Each row of a before or after table is a point. The points were changed in one or more steps. Then noise was added and the rows were shuffled. The steps act on how far a point lies along the listed directions, d1 being the first. What was done? A step turns or swaps two directions, mirrors them in a line or flattens them onto one, adds a multiple of one to another, or multiplies one. Angles are multiples of 10 degrees, from the lower direction toward the higher: turns from -170 to 170, lines from 10 to 170 but not 90. Use the fewest steps. Two steps may share a direction if one is a turn and the other turns, adds or multiplies; they go together, in the order done. Otherwise the lowest direction goes first.

Directions:
(1): [ 14 -26 -42]
(2): [-50  -3 -15]
Before (11 x 3):
[[-28   4  14]
 [  3 -14 -23]
 [ 29  13  14]
 [-35  11  14]
 [-12   0 -13]
 [ -5 -36 -37]
 [ -8 -17 -16]
 [  1   3  12]
 [ -7 -13 -10]
 [-23   4  15]
 [ -8 -33 -50]]
After:
[[-51  -5  10]
 [-22   0   8]
 [ 18 -11 -27]
 [-25   0  -3]
 [ 14   6  23]
 [-16  -2  10]
 [-62   5   7]
 [ 13   8  27]
 [ 17  17  31]
 [-10  11   8]
 [ 10  -4   1]]
Steps: turn d1 and d2 by 90 degrees

Directions:
(1): [ 28  13 -51  -2]
(2): [ 10  18  12 -55]
(3): [-23 -44 -23 -23]
(4): [-46  34 -17  -1]
Before, 14 rows:
[[-15  44 -21  36]
 [-16  -1  -4  16]
 [ 19  16 -29 -14]
 [-12 -24  12 -19]
 [ -1 -18   8  10]
 [ 24  25   6   7]
 [ 14  26 -19 -13]
 [ -7  10   2  28]
 [-10  27   8  16]
 [ -3  -6   1  11]
 [ 14 -22  16 -26]
 [ 10 -39  -5 -23]
 [  0  13  15 -13]
 [-15  -7  15  -5]]
After (14 x 4):
[[ -2 -12  -9  15]
 [ -1  30  30  15]
 [ -5  -3  -3  11]
 [  8  34   5 -23]
 [-29  62  29  17]
 [ 18   2  22  -3]
 [-10  21  13  24]
 [ -1 -48  -7 -10]
 [-19  -1   3  13]
 [  2  28 -11 -33]
 [ -2 -22   9   5]
 [  1 -47 -38 -23]
 [ 25 -32 -16 -14]
 [ 27  46  11  15]]
Steps: turn d1 and d4 by 60 degrees; turn d2 and d4 by -40 degrees; multiply d3 by 1.6

Directions:
(1): [ 30  39  -2 -30  35  29]
(2): [ 46 -41  38  -7   6  -5]
Before, 10 rows:
[[  6   0  -2  -2  -5 -10]
 [  9  26  -1 -21  13   7]
 [ -2 -20   1  10 -11  -5]
 [ -1  24 -10  -5  16  10]
 [ -3  -4  -8   3  -2  -1]
 [-60  29 -51  23  -7 -12]
 [ 22   6  -2 -18  13  13]
 [ 15  -8   8  -7   0   4]
 [  2 -20  12  19  -1  -8]
 [  8   0  12   6   6  -3]]
After:
[[ 16 -23  16   7  -2  -7]
 [ 27 -12   9 -13   7   2]
 [ -9  20  -7   8  14  10]
 [-11  17 -16   1  -1   9]
 [-44 -32 -21  42 -29 -37]
 [  4  12   8   2  12   3]
 [ 19 -18  21 -11  -5 -14]
 [ 12   4   0 -12   1   8]
 [  3   7  -8  -6  -6  -9]
 [  0  -3 -11  -1  -3   3]]
Steps: swap d1 and d2

Directions:
(1): [ 38  23  30  13 -29 -45  -4  35]
(2): [ 22 -15  21  26 -39  52 -31 -10]
(3): [ -7   3  39  52  48  -9  -6 -20]
(4): [-24  41   4   7 -39 -12  19 -53]
Before:
[[  1  15   3  -3 -51   4  -5   3]
 [  2  26   1   8 -55  22  -6 -40]
 [-49 -22 -28 -14  54  21  12 -27]
 [  4  20  16  25 -12 -20   6  -2]
 [ 16   7   9  14 -40  19  -4 -12]
 [-20 -15 -18  -9  38  18   0  -3]
 [-22 -20 -21  -8  21  25 -12 -21]
 [  2  30   4   1 -34 -14  12 -12]
 [-17  13 -19 -28  26   9  11   7]]
After, 9 rows:
[[-27   5   5  22  20   1  -7 -46]
 [-47  18  17  33  43 -10  15 -59]
 [ 16  11   1   3 -22 -18   3  18]
 [ 12   5   0   5 -33  15   1  -6]
 [ -1  19 -11 -12 -29   1  12  -6]
 [-24   7   8  17  30  -2   4 -25]
 [ -7  25  -2   5 -46  18  -1 -48]
 [ -9   0 -11 -13 -36  21  -4   0]
 [-22  22  -2  -9  27   8   9 -13]]
Steps: add -0.7 times d1 to d4; turn d1 and d3 by -50 degrees; multiply d2 by 0.7

Directions:
(1): [ 40   3  -1 -45 -46  28  15  -2  28]
(2): [ 43 -42  17   9  25  11 -47  17  15]
(3): [ -6 -13   2 -26   7 -50 -14 -53  33]
(4): [ 32  -7  15  59 -20 -20  38 -14  17]
(5): [ 30  22 -26  13   2  23 -23 -54 -35]
(6): [  3  60  -4  15  23   9 -17   9  52]
Before, 8 rows:
[[ 14  10   5   0 -17  19  19 -18  -2]
 [-23   4  16   1  -2 -11  22  40  30]
 [  9 -15  -2  14  10 -12 -14 -11  15]
 [ -5  -7  14  19 -14  -8  28  25   1]
 [-30 -35   7   3   8 -60  21  -5  22]
 [ -3 -46  14  13  20   7 -14  51   6]
 [-17  11 -10   7  10   2  -2  10 -24]
 [ -4  14  -5 -17 -19  15  15  -2  -2]]
After, 8 rows:
[[  5  -4   6 -29 -19  21   9 -11  -8]
 [ -3  32  -6 -21   8  13 -18   7  12]
 [  5  42 -16  44  17  29   7  25   6]
 [ -9  16 -10   6  34  -3 -33  -7  35]
 [-16  -6   0   8  15 -32  -9  -9 -10]
 [-13  32   7  -2  12   3  -5  23  43]
 [ -1  -6  -7  14  -3  14   0  15  -6]
 [  3   3  -3 -17 -14   4   6 -13  10]]
Steps: add 0.5 times d4 to d1; turn d3 and d4 by 140 degrees; multiply d2 by 0.4; mirror d5 and d6 in the line at 140 degrees
